Each row is a point. To make a cloud, some directions were put in groups of two or more. Within a group, all points are equally far from the middle, so they leave a hole (a ring in 2 directions, a hollow ball in 3). The other directions are filled evenly. Then the cloud was stretched, turned, moved and blurred a little. Count the holes, and give their numbers of directions, smallest first.

Cloud (22 x 3)
[[ 13  35  35]
 [ 33 -71  -4]
 [-15 -34  52]
 [-48 -54  47]
 [ 89  29  -2]
 [ -5 -31 -59]
 [ 29  72 -47]
 [ 95  -4  17]
 [-38 -27  54]
 [  9  35  62]
 [ 43  47 -25]
 [ 71  35 -32]
 [ 60   0  54]
 [ 39  42 -61]
 [-29  39 -56]
 [ 37 -36 -16]
 [-24 -38   0]
 [-11 -60 -12]
 [-17  17  49]
 [-14  20  51]
 [  7  28 -24]
 [ 27 -69  31]]
Holes: 0

Cloud (50 x 6)
[[ 42  27 -26  11  34 -22]
 [-23  13  47   2  65   7]
 [-51  49 -28  14  21 -15]
 [ 12 -57  24  14  19  38]
 [ 34  47  48  32 -15  55]
 [ 22  18  16  -2  41  29]
 [ 42 -27 -42 -25  33 -16]
 [-16  21  -7   6 -36  32]
 [-28  15  -9  42  88 -10]
 [-10   7 -31  57  17 -36]
 [-15  39   4  43  -4  78]
 [ 21  75 -17 -13 -11 -47]
 [ 32   6  57  11 -38  28]
 [ -9  55 -63  43   7 -39]
 [-27  -8  12  84  36  13]
 [ 10 -63   4  14  61  -4]
 [ -6 -65 -21 -22  46   8]
 [-24  46 -27  55 -13   0]
 [ 12  30 -24  14  57 -13]
 [ 33  66   7  12  13 -52]
 [-51  69 -27  14  20  -3]
 [-47  55  32  10  31  38]
 [ 21  63  11   6  20 -57]
 [ 16  47 -23  52  30  30]
 [ 32 -20  46  28  -9   1]
 [  6 -24  22  13  -2  58]
 [-26  61 -33  -1  14  60]
 [ 48  23  51  25 -18  14]
 [  6  53 -18   9  24  63]
 [ -4 -24 -29  30  26 -72]
 [-58  78  14  32   3  32]
 [ -1  -4   7 -17 -39  -7]
 [ -9  17 -40 -12  39 -46]
 [-40  -7   6  29  71  34]
 [-25 -13   8   1  26  50]
 [ 36  95  -9   9  23  51]
 [ 37  65   5  14 -21 -37]
 [-14  56   9  -1  37  43]
 [-11  73  42  58 -16  32]
 [  0  -7  51 -13  56   6]
 [-39 -10  -5   7  16 -49]
 [ -3  47 -64  47  52 -32]
 [ -5 -13  55  25 -12  48]
 [ -8  34 -60 -26  17  23]
 [-62  59 -20  22  21   7]
 [  2   9  -5  21 -23 -24]
 [ 20 -43 -19   7  21  35]
 [-11 -31  48  -2  -8  49]
 [-25  76 -69  14  25 -36]
 [ 38  45 -37 -35 -20 -58]]
Holes: 1 (3)

Cloud (81 x 8)
[[ 81   6  -8   5  -5 -16  47  13]
 [-17  18   4   3  34  -5 -44  47]
 [ 78 -42   1   7 -45  51 -28  56]
 [  1  15 -38  33 -44  -8  36 -18]
 [ 42 -30 -38  36 -11  11  23 -17]
 [-10 -43  29   7 -20  16  54   7]
 [-14  -7   4  13 -56  -8  13 -42]
 [ 72 -10 -12   1 -41  -6  41  60]
 [  7 -68 -24  -9  26   5   5 -18]
 [ -2 -51  19 -10  25  28 -13  56]
 [ 78  -8  12  42  36 -30 -15  42]
 [ 13   5  38 -12 -10 -36  -9 -15]
 [  6 -32   4  61 -17  14  24   8]
 [-51 -23  -3   7  15   9  32  66]
 [-80 -34  17 -17 -38  -7   4  53]
 [ -7  27  29  34 -27  49 -24  32]
 [  5  25  16  41 -40  26 -32  60]
 [-63  31 -38  35  11 -20  29  -4]
 [ 27 -55 -36 -31  38  15  -4  -8]
 [ 15 -49  -4  28  -8  33 -16  64]
 [-22 -67  47  -2 -32  17 -31  25]
 [ 33 -11 -28  23 -61   8 -29 -12]
 [ 38   4  39   4  -6  47 -19   5]
 [  2   1 -35  41 -14  55   8 -36]
 [-44 -20  25  -7  30  43  -1  37]
 [ -8  -7 -29  -5  -2  13  40  79]
 [  1 -34  -8  23 -48 -43 -21  10]
 [-15  -7  -3   2 -24  30 -38  81]
 [  2 -79 -42 -14   3  40   6  -6]
 [-16  17  11 -22  17  22 -34  -2]
 [-43  -4 -41 -35 -28  19 -26  -8]
 [ 10  15  15  24  40   3  10 -46]
 [-53  -1 -23  44 -46 -21  27  46]
 [ 41 -31  11  -1 -20  -4 -40  81]
 [ 37  33   5  -3 -51  38  -7  24]
 [-26  -8  29   1 -23 -13 -22 -50]
 [  7  41  36  23 -10  17 -29  21]
 [ 15  18 -56   2 -31 -34   7  29]
 [ -9  24 -24  44  32  -8 -30   9]
 [ 45  -3 -35  25 -33   3 -45   5]
 [ 50 -17 -41 -29   1 -31  31  56]
 [ 62 -47  16 -20  26  29  25  21]
 [ 14 -41  14  25 -55  66 -23 -23]
 [-27  -1   4 -36  -3 -27  25 -31]
 [-10 -12  20 -16  61   0 -17  13]
 [ -6 -12  28 -27   9 -62  10   4]
 [-69  17  33  60  -9  46 -17  11]
 [-68  12  25   7 -48  28  48   3]
 [-28  54  -2  -7  -2 -11  40  18]
 [ 13  11  -2  39 -25  73 -11  39]
 [-16 -39   4 -29 -42   3  -6  76]
 [  0  17 -13  35 -56  23  50  45]
 [ 56  -2  42  29  24 -16 -32  -8]
 [-18 -27 -40  23 -35  19  39  53]
 [ 54  20  -1  15 -11  25 -32 -20]
 [-69  10  11   7 -37  45 -28  50]
 [-87  28 -22  44 -22   3  40  -3]
 [-60  19  25 -12  26 -22  44  40]
 [ -3   0 -11  -5  27  39 -17  60]
 [ 41  24 -31   4 -26 -39   9  71]
 [-37 -49 -25  -2  33   3  -1  -7]
 [  6   7 -44 -33  27  23  37  39]
 [ 49 -31 -26 -12  27  18  11  68]
 [-22 -19  13  -4  70 -26 -17   0]
 [-13   7 -27  10 -95  64   3  31]
 [ 28  42 -43   6 -15 -12  36  55]
 [ 80 -32 -11  18   0  -6 -41  -1]
 [ 16 -46 -11 -16  43  -6 -33   2]
 [ 46  -8  -8   3 -32 -40  17 -17]
 [ 16 -33 -41 -21 -10   0 -49  19]
 [ 72  18 -30   6 -43  11 -27   6]
 [  6  19 -41   2  26  35 -23   4]
 [-34  31  -6   7  59  -9  14   8]
 [ 32   0  31 -10  20  27 -23 -19]
 [ 43  23  -8  17 -56   5  35  55]
 [  0 -45 -22  29 -44  44 -39  40]
 [-10 -44  24 -18 -25 -15  38  51]
 [ 70 -36   4 -16 -68  25   0  50]
 [-94 -28  29  21  28  23   1 -37]
 [-43  26  24  15   0  30  55  15]
 [ 12  34  13  52  12  14 -27  61]]
Holes: 3 (2, 2, 3)
